Each row of a before or after table is a point. One or more steps were done to the points. Then noise was added and the rows were shuffled. The steps act on columns, c1 being the first. Name the steps. A step turns or swaps two columns, mirrors them in a line or flattens them onto one, adds a multiple of one to another, or multiplies or shifts one. Angles are multiples of 10 degrees, from the lower column toward the higher: turns from -170 to 170, lines from 10 to 170 but not 90. Use the fewest steps. Two steps may share a column if one is a turn and the other turns, adds or multiplies; they go together, in the order done. Otherwise the lowest column goes first.

Before (9 x 2):
8 -33

2 -48

-46 18

18 -44

-73 41

-23 13

-31 7

24 35

-4 43
After (9 x 2):
1 -45

-32 24

20 26

13 -55

6 -37

-74 78

-48 41

2 51

-21 26
Steps: add -0.5 times c1 to c2

Before (12 x 4):
-1 -27 -3 -13

-31 -39 -38 -9

4 -49 -13 -2

-13 -14 -1 -12

34 -55 2 6

-6 -46 13 -36

-11 25 5 -5

14 53 57 25

-38 -41 6 12

-40 -48 -16 -38

-14 65 95 35

-5 -29 -15 -10
After (12 x 4):
-5 -27 0 -8

-31 -35 1 -12

34 -57 -2 5

5 -51 -1 -3

-14 27 -2 -6

-1 -44 5 -36

-43 -49 -2 -38

-15 -10 3 -10

14 51 -4 24

-1 -25 1 -12

-11 64 -1 37

-40 -43 0 13
Steps: multiply c3 by 0

Before (11 x 8):
57 10 30 24 1 4 31 4

-32 63 -14 2 42 7 -2 -6

49 44 64 67 -1 -10 -31 37

-10 -9 -53 2 54 14 -75 -36

-34 15 21 49 -2 -4 5 -45

-27 9 -27 40 1 -30 -4 -32

39 7 22 -16 -7 -29 -11 1

-58 -9 66 -41 50 2 -49 -40

-54 -23 21 21 45 -11 -27 -5

-6 8 11 6 -8 15 -21 6

-29 -18 6 19 -54 81 41 9
After (11 x 8):
-9 11 32 -17 6 -46 8 -1

15 -49 7 20 -3 36 49 -7

-1 -49 93 -41 6 46 61 -34

13 -16 -14 1 73 29 8 -7

31 0 -54 37 8 0 30 -28

-52 -56 -56 1 12 14 56 -40

22 10 -14 48 12 22 11 -50

-8 45 -7 15 -33 79 -61 7

-11 3 15 24 10 -42 -50 4

-34 16 16 70 40 -43 6 36

-20 12 7 5 3 17 10 6
Steps: turn c1 and c6 by -50 degrees; turn c1 and c7 by -140 degrees; turn c2 and c5 by 70 degrees; add -0.7 times c4 to c3

Before (10 x 11):
-3 6 38 6 -13 41 -28 -34 6 1 19

22 -15 -2 -11 -38 -46 48 21 -26 22 40

-33 43 19 12 -7 -2 -42 -23 2 4 -21

7 22 4 10 -13 32 -15 -9 29 20 -26

11 14 3 16 15 13 17 32 -22 9 43

-13 -8 4 -54 9 9 17 2 -4 12 14

23 -31 -52 -1 -22 -47 0 18 -20 -2 39

-8 24 -4 34 9 13 -45 -63 -11 48 -26

21 -21 24 -20 -3 -13 -13 39 -13 29 23

-3 25 20 6 -1 35 -43 -56 -27 -7 -73
After (10 x 11):
-33 44 19 -11 -7 -2 -41 -23 5 11 -19

8 21 5 -9 -14 34 -16 -8 32 39 -26

22 -22 25 20 -4 -16 -14 39 -13 58 22

24 -16 -3 12 -37 -45 48 20 -26 44 41

-9 26 -4 -32 8 15 -46 -65 -11 96 -26

-13 -8 5 54 10 9 14 3 -5 23 14

8 14 3 -17 15 13 17 32 -20 17 44

-1 27 21 -5 -1 36 -42 -58 -25 -13 -73

24 -29 -52 2 -22 -49 -1 17 -20 -2 40

-3 8 38 -6 -13 40 -27 -31 4 2 20
Steps: multiply c4 by -1; multiply c10 by 2

Before (12 x 14):
26 -82 0 26 -6 -20 -16 -26 -15 -33 -46 44 -11 -26

95 40 12 -34 0 19 -31 20 -3 -8 10 0 14 -27

-30 7 13 8 2 23 4 -30 -39 5 12 -14 -9 -22

49 16 -6 -24 14 11 -30 27 -6 -40 8 -35 12 9

-26 -26 14 -12 56 18 -22 -36 -22 33 33 -20 -17 -17

-14 -3 24 2 45 32 -3 -29 13 -17 -3 12 -4 -16

69 13 34 -25 5 3 -14 -26 -8 -21 -9 -25 -9 12

-20 -39 6 18 12 -46 -5 -18 6 7 -52 16 -25 -33

-10 -41 1 28 41 -7 -24 -25 -44 -9 -68 50 -41 -6

-18 -2 -5 34 32 15 4 -34 -2 33 31 1 -20 16

79 0 38 -45 -18 17 -19 50 -2 -31 -3 8 -20 10

2 -47 -23 -29 -4 -13 -7 -31 -6 -3 -62 43 -3 -4
After (12 x 14):
94 42 10 -30 0 20 -31 21 -1 -8 12 -2 12 -27

68 16 24 -23 5 3 -12 -26 -6 -18 -7 -24 -10 13

-31 5 -44 8 3 20 5 -31 -40 4 13 -14 -6 -20

26 -80 -23 28 -7 -19 -17 -27 -14 -33 -48 44 -11 -26

-16 -1 43 3 46 34 -6 -30 13 -16 -4 13 -3 -17

50 14 -17 -26 16 13 -29 25 -4 -40 8 -37 10 10

-21 -39 16 18 13 -47 -6 -20 3 6 -50 16 -24 -32

-28 -24 -19 -12 56 16 -22 -35 -22 32 35 -19 -16 -17

-1 -45 -31 -29 -3 -13 -9 -28 -9 -6 -63 46 -1 -3

-9 -39 -66 29 44 -9 -25 -25 -46 -7 -67 49 -42 -7

-20 -3 -4 34 31 19 5 -35 -3 32 30 -1 -20 16

79 0 38 -44 -19 16 -20 52 -1 -31 -2 9 -19 12
Steps: add 1.5 times c9 to c3

Before (13 x 20):
-2 11 -1 -80 33 32 9 51 33 28 50 -15 -7 1 39 22 34 -29 47 0

-49 17 -6 -12 -13 -27 -4 14 -6 38 -32 13 -31 30 7 -5 10 -34 -15 -7

-10 -4 7 -95 21 21 7 47 8 30 42 40 16 26 7 28 -1 -44 57 -16

-38 22 -5 5 -20 -11 13 -10 4 4 4 28 -59 47 11 -23 -17 36 28 4

-34 -7 37 -21 6 -30 -26 -3 18 29 -15 -6 -30 0 -12 -22 -25 29 -6 -31

-14 9 49 -54 -61 31 -33 30 -18 29 15 14 31 0 39 7 -2 40 -28 -16

-38 -2 6 14 -33 -29 -10 -23 2 9 48 3 -29 42 -3 -26 -1 -8 -22 -13

25 31 8 -66 -70 -3 -32 34 -36 50 -3 3 18 -35 20 29 -45 13 -32 25

-30 9 33 11 -20 -7 18 -5 -40 -10 7 2 -62 40 -39 -18 -6 32 -25 -11

-24 11 11 -48 -50 53 -28 19 -10 35 21 19 18 -37 17 -21 -35 26 -57 20

-6 -2 43 -27 -6 25 -42 23 -34 30 25 10 -15 -5 54 -17 -42 27 -36 14

-37 -21 -1 -13 4 -25 -4 -21 -33 25 -15 -13 -13 26 5 -37 -9 46 -12 2

-41 -5 23 -32 -10 -33 -25 -38 -9 -13 -26 7 -46 23 -10 -28 15 -9 15 -1
After (13 x 20):
-40 -6 6 -29 4 -34 -32 -38 -11 -14 11 -29 -44 21 -8 -5 13 -10 -16 -25

-24 9 4 -46 24 52 9 21 -11 34 36 -72 17 -37 16 -27 -35 24 59 -12

-12 11 16 -57 38 31 3 27 -14 29 34 -78 31 -1 41 18 0 39 29 1

-37 -3 0 14 23 -28 44 -25 0 10 28 -14 -34 41 -4 3 -1 -9 24 -27

-38 22 0 4 -3 -12 6 -12 6 6 -9 -34 -59 46 10 -15 -15 32 -25 -21

-54 19 -2 -8 1 -28 -33 14 -5 38 -5 -25 -32 31 8 6 13 -37 15 -7

-6 -1 16 -24 -1 27 8 26 -32 33 48 -27 -16 -7 55 -18 -44 22 35 -14

-3 16 0 -81 -16 34 51 52 33 28 8 -5 -7 5 39 7 33 -29 -47 23

24 33 4 -67 52 -4 -10 33 -35 50 30 -79 16 -35 23 -16 -44 12 30 31

-34 -6 16 -20 2 -29 -21 -6 18 26 19 0 -30 -1 -11 24 -23 27 6 -32

-40 -22 -1 -12 5 -22 -17 -19 -33 26 -1 7 -14 25 6 -14 -6 43 12 -38

-11 -3 3 -95 -40 19 44 46 7 31 8 -63 15 25 6 24 0 -46 -59 25

-32 12 13 10 13 -9 11 -9 -44 -11 -16 -9 -64 45 -36 4 -7 31 22 -18
Steps: multiply c3 by 0.4; turn c5 and c12 by 140 degrees; add 0.5 times c4 to c12; turn c7 and c11 by -70 degrees; turn c16 and c20 by 70 degrees; multiply c19 by -1

Before (9 x 32):
-14 13 9 -11 14 -8 5 12 -31 2 6 -20 9 21 8 -35 -17 11 -17 17 -2 -12 10
 -4 0 22 11 23 -3 -2 1 39

12 24 -2 -16 17 1 13 5 -26 9 -20 11 4 44 6 -25 16 -2 -19 11 -49 -3 7 -20
 0 13 4 1 -9 -2 -6 33

5 -10 3 4 -22 1 -17 5 -27 -28 6 -23 -10 -22 -3 -33 9 11 -13 -7 -31 5 -11
 -3 -22 -12 -3 15 4 19 -6 10

-36 42 4 -4 -7 -9 16 9 -25 -36 5 7 18 45 -40 6 13 14 6 -24 17 -66 -8 11
 -9 -14 8 18 -11 14 1 -27

7 10 11 -6 0 1 -63 4 -27 -35 -11 -6 3 37 -13 43 -14 -8 -26 -22 -9 -3 -1
 -8 12 -17 28 22 -13 6 -4 -14

11 14 9 -18 39 -9 5 -6 14 24 -10 12 -5 17 -9 -35 -15 9 16 9 17 2 -7 8 -2
 -12 -5 12 5 10 -2 -29

-1 6 9 11 -22 15 2 4 -12 -17 -9 3 0 -5 9 -9 14 4 -30 -18 -8 4 -23 4 -15
 5 -3 -48 -1 21 5 -18

-2 -3 2 -16 -22 32 -2 -7 40 -31 1 12 -12 34 -25 -35 3 -10 -28 -25 3 7 -7
 -10 11 -16 -6 12 -4 -1 26 1

-36 1 -6 -6 -5 -8 15 -3 12 -22 2 18 -8 -5 -4 36 -1 -5 62 4 -2 -7 -18 8
 17 -10 9 -21 -7 -6 -10 -7
After (9 x 32):
-32 -2 -1 28 -6 -8 15 -2 10 -23 2 18 -9 -6 21 35 1 -5 -52 3 2 -6 -16 -12
 16 -11 8 -43 -5 -6 -13 -10

6 14 22 -8 38 -8 5 -5 13 24 -9 11 -3 17 7 -35 -14 11 -24 10 16 3 -7 12 0
 -14 -3 24 5 10 -3 -20

20 25 -18 -19 17 1 13 5 -23 11 -19 12 3 45 -16 -28 15 -3 5 10 -49 -3 8
 -14 -3 12 4 2 -10 -2 -5 26

-2 4 15 -6 -22 17 1 4 -13 -16 -9 4 1 -7 -12 -8 13 6 31 -20 -8 3 -21 3
 -14 6 -3 -95 -2 20 5 -11

-37 41 18 -20 -9 -12 14 9 -26 -36 5 7 17 43 36 6 13 11 -6 -26 16 -66 -9
 -7 -9 -14 7 35 -12 15 3 -21

11 10 18 -25 -1 1 -63 2 -27 -35 -10 -5 4 39 2 47 -15 -8 16 -21 -10 -6 -1
 -7 12 -21 29 47 -15 7 -5 -7

2 -4 0 -38 -21 33 -2 -7 38 -31 1 14 -13 37 7 -35 2 -10 12 -28 3 8 -6 -9
 12 -17 -8 23 -4 0 25 4

-10 14 -12 -11 13 -7 5 11 -30 4 7 -22 8 23 -18 -35 -18 12 5 18 -1 -10 10
 -10 0 23 12 46 -2 -1 0 36

7 -10 -5 -4 -24 2 -16 6 -28 -27 6 -22 -11 -21 0 -32 8 10 13 -5 -30 4 -12
 1 -23 -11 -4 29 4 20 -5 10
Steps: turn c1 and c24 by 30 degrees; turn c3 and c32 by 30 degrees; turn c4 and c19 by 140 degrees; turn c4 and c15 by -150 degrees; multiply c28 by 2

Before (14 x 64):
-8 22 -7 -8 -3 42 7 1 0 8 -21 19 23 -1 15 8 -5 4 14 -70 -4 0 -13 0 16 11
 11 -15 26 27 40 18 -13 0 56 19 5 3 4 -10 -19 -27 8 -19 -9 -2 -2 -26 -3
 -10 4 -5 -6 -12 1 -2 -8 22 2 -31 -30 6 -48 -6

-15 10 14 -20 -3 1 -9 -6 7 -10 -10 10 8 17 25 5 15 5 5 3 4 12 18 -21 9
 22 -5 13 26 -16 4 3 -14 -10 -6 -21 9 13 -3 1 -10 -7 13 0 24 -23 23 14 3
 34 -26 14 0 19 -7 -16 27 21 4 -1 -7 12 -15 -2

-11 14 50 -5 -10 43 -8 -10 -16 -8 0 16 1 -1 -4 8 -22 -7 -4 1 -7 11 6 13
 10 22 -29 -4 25 11 -7 4 14 -8 2 6 1 -3 -34 3 -11 -21 -4 -11 -11 -10 -8
 -49 8 1 6 -5 -5 18 -3 -10 3 21 -7 -17 8 7 18 1

-15 18 -4 4 -19 6 -11 -12 6 -9 -5 16 -9 -7 -5 10 15 -22 -6 -2 -10 10 -13
 -27 -4 28 15 -11 -20 -18 -20 4 -12 32 15 -14 1 16 -3 4 -14 -19 -55 -17
 15 -17 -7 12 11 -7 -1 -50 8 7 10 7 13 28 39 -36 -3 -6 23 2

-4 -16 -10 -6 -13 -1 -27 -5 4 18 -8 -31 12 15 22 6 -33 0 11 -9 38 -25 12
 -14 -8 -9 10 16 16 2 2 -32 -2 -10 18 -5 -2 4 18 5 -27 -1 -14 -5 -9 -21
 -14 -24 2 -6 7 5 18 -63 -1 -15 -7 7 44 11 -17 12 18 7

-4 6 29 11 -10 17 -1 -2 -42 -9 -30 10 16 -8 26 9 -30 -9 -2 1 10 0 4 11 5
 24 14 -9 25 3 44 14 8 -9 -1 23 -7 -4 -18 4 -8 -19 10 -15 16 -18 -17 0
 10 0 7 7 27 22 6 8 0 24 1 -33 -20 -5 17 8

-15 21 -7 17 -31 -1 8 3 -10 32 -10 1 15 -8 25 -4 15 -22 2 1 1 6 -11 -6
 21 16 5 8 -29 20 -14 7 4 -8 2 13 5 14 12 6 -13 -26 4 13 5 -6 -17 11 -30
 35 -24 -11 -10 14 -3 0 -11 10 -10 6 7 -12 -8 3

-14 10 12 -2 -18 -10 1 -11 -43 7 -6 5 0 4 24 1 14 2 4 1 -10 -2 12 0 -23
 23 13 -4 -28 2 25 1 -7 0 -3 18 -12 -18 12 -5 -7 -9 5 -16 -12 -13 11 10
 -1 -8 -5 -11 -6 11 0 27 -15 3 -14 12 -5 -5 -2 4

-13 -5 -10 7 -10 -1 -2 -7 4 -9 -16 13 -13 17 21 0 2 1 10 6 16 8 -10 16 9
 14 -2 -13 -17 39 -1 0 -13 -3 15 -51 -16 17 15 -2 -20 25 7 -11 7 22 6 6
 -3 -2 10 12 12 11 14 -11 2 2 -14 -13 3 -24 15 8

4 -20 -9 18 -20 -1 2 -5 1 -3 -13 -72 -10 -11 4 3 -6 -38 -9 -11 -4 2 16
 13 -13 26 11 -15 22 -14 -20 15 -15 14 -8 12 -20 15 16 -28 -7 -24 12 8 4
 40 28 -3 7 -10 2 6 15 -10 10 -10 2 7 9 -47 -12 -6 -40 3

-12 1 -9 19 -4 -5 -9 -13 -10 4 -4 11 13 13 -1 -17 17 -95 3 6 13 -1 -8
 -27 7 21 -26 -9 15 -14 -21 3 7 -6 62 20 -3 15 7 -2 -6 10 2 -12 -4 -15
 -6 6 -15 -9 -39 10 29 27 -6 -15 41 0 -18 -24 -13 12 10 -5

-6 8 -7 18 -7 -6 5 43 6 -9 -17 -9 3 -5 -1 10 10 3 16 -2 -5 -13 -13 -62
 15 -2 -1 3 -1 29 -15 10 -6 -6 -6 16 -14 -19 1 -2 -13 -12 -3 -15 3 -21
 -17 3 13 14 2 8 -5 21 -6 -9 6 -1 -12 12 8 -21 23 5

-6 -16 -3 12 -25 -3 -14 -2 -1 -8 -1 0 -7 7 23 0 -7 7 29 -14 -6 2 16 -6
 21 22 15 8 -4 -10 -5 -14 -6 -7 11 -27 7 19 11 -38 -6 -21 -33 -15 3 -23
 1 11 1 -2 -13 13 36 -12 8 -13 -17 1 11 -3 6 4 9 9

-13 -9 1 16 -10 0 9 -8 -17 17 -39 -19 -13 -2 11 -26 -7 -5 -8 -34 4 4 4 3
 17 21 -2 42 12 7 3 13 -13 -5 21 9 -20 17 11 -4 -7 -9 -21 8 -12 20 -4 5
 12 -4 9 16 12 6 -7 64 -12 -5 -16 6 -4 -5 -2 3
After (14 x 64):
-12 1 -8 20 -5 20 -9 -16 -11 6 -5 10 12 12 -4 -17 16 -57 5 30 12 0 -12
 -26 6 24 68 -6 12 -13 -19 3 7 -7 3 -4 -5 17 10 -2 -75 11 4 -14 -3 -17
 -5 5 -15 -10 -40 8 7 28 -13 -14 43 -1 -18 -25 -14 13 7 -7

-16 20 -10 17 -31 14 5 5 -10 32 -12 1 15 -6 25 -5 16 -8 1 -8 1 6 -10 -7
 20 14 -1 8 -30 21 -14 6 6 -11 -5 0 2 13 12 7 -23 -26 3 12 7 -4 -16 13
 -29 36 -26 -10 -7 15 -2 0 -10 8 -10 6 6 -14 -6 3

-7 7 -6 16 -7 18 6 40 9 -10 -17 -9 3 -7 -3 9 10 10 16 -6 -3 -17 -13 -63
 16 -7 -5 1 -2 30 -15 9 -3 -6 5 -5 -13 -17 3 -1 -8 -11 -4 -14 3 -21 -16
 3 11 13 3 7 2 23 -3 -7 4 1 -14 11 8 -21 23 4

4 -19 -8 20 -22 17 4 -2 0 -3 -12 -73 -9 -10 5 3 -9 -22 -9 11 -4 2 16 12
 -14 26 -14 -15 21 -15 -23 15 -16 15 -8 0 -18 15 16 -31 -31 -23 12 7 6
 38 31 -2 6 -9 3 4 15 -8 11 -9 2 7 8 -46 -14 -6 -43 4

-14 11 12 -6 -17 17 3 -13 -42 5 -6 3 0 7 25 1 16 6 5 -6 -10 -3 14 0 -23
 25 -6 -3 -27 0 26 0 -8 -2 -10 -11 -13 -20 13 -5 -3 -10 5 -16 -14 -12 10
 15 0 -8 -4 -9 -4 14 3 27 -17 4 -13 11 -6 -3 -1 3

-13 9 15 -20 -2 -21 -10 -4 6 -8 -10 9 7 19 22 5 14 12 6 1 5 13 20 -22 7
 19 -5 14 25 -17 2 2 -13 -9 7 0 6 12 -3 3 -3 -7 13 0 21 -22 20 16 5 33
 -26 15 -5 17 -9 -18 23 22 1 -3 -5 11 -14 -1

-9 20 -6 -10 -3 20 5 2 -1 6 -19 18 23 -2 14 8 -5 17 15 -29 -3 -1 -12 0
 15 10 48 -13 25 25 39 18 -14 -2 -26 41 5 0 3 -9 -10 -26 7 -18 -10 0 -5
 -26 -4 -9 3 -5 64 -11 3 -3 -8 23 3 -32 -29 6 -48 -5

-6 -17 -4 14 -27 -28 -13 -1 -1 -11 -3 0 -7 8 23 1 -6 11 28 29 -8 2 18 -7
 20 20 4 10 -2 -9 -6 -15 -7 -4 -18 -3 7 18 10 -35 0 -20 -34 -16 3 -20 2
 12 1 -3 -14 12 25 -11 12 -13 -16 3 12 -2 5 4 10 7

-6 -16 -10 -5 -12 -3 -24 -3 7 15 -6 -30 12 12 21 7 -30 20 12 12 38 -24
 10 -14 -7 -9 13 16 19 2 1 -34 -3 -9 -16 1 -1 5 20 6 -16 0 -14 -5 -11
 -21 -13 -22 4 -7 8 7 11 -62 -20 -15 -7 6 46 12 -17 10 19 8

-4 6 31 11 -10 23 -2 -3 -38 -9 -29 8 17 -9 27 11 -31 1 0 25 10 -1 5 12 5
 22 -5 -8 26 2 43 17 9 -8 -11 17 -6 -3 -16 4 -8 -21 10 -15 18 -20 -16 1
 10 -1 7 4 11 21 4 7 0 27 0 -35 -20 -7 17 8

-13 -5 -9 6 -8 -49 -1 -8 2 -9 -17 14 -12 17 19 -1 1 18 7 13 18 6 -10 16
 9 13 17 -14 -15 40 -1 0 -15 -3 -4 0 -15 18 16 -1 -15 24 6 -11 8 22 6 4
 -4 -2 11 13 -2 9 8 -12 0 -1 -15 -15 6 -28 14 9

-14 -7 1 16 -9 8 8 -9 -16 18 -39 -17 -11 -3 12 -25 -7 0 -10 -1 4 2 8 2
 16 21 21 44 11 7 1 12 -13 -3 -5 -1 -20 17 10 -5 -6 -10 -20 9 -11 21 -5
 7 14 -4 6 17 37 6 -6 63 -10 -8 -15 3 -4 -6 1 4

-12 15 50 -7 -10 4 -8 -8 -17 -8 -1 15 0 -2 -5 7 -22 4 -5 -4 -8 8 4 16 9
 20 8 -4 26 10 -10 4 14 -6 25 44 1 2 -33 5 -10 -21 -5 -12 -10 -10 -10
 -47 10 0 4 -6 0 17 0 -10 5 20 -8 -15 7 6 15 2

-16 19 -6 4 -17 -13 -11 -12 5 -8 -4 16 -9 -8 -6 12 15 -4 -6 6 -12 13 -12
 -25 0 30 8 -12 -17 -21 -20 6 -11 32 -21 5 0 16 -4 3 -25 -19 -54 -16 15
 -18 -5 12 14 -8 -3 -50 4 7 15 9 11 25 37 -36 -1 -5 24 1
Steps: swap c6 and c36; turn c18 and c41 by 50 degrees; turn c20 and c53 by -70 degrees; add -0.5 times c21 to c55; turn c27 and c35 by -110 degrees
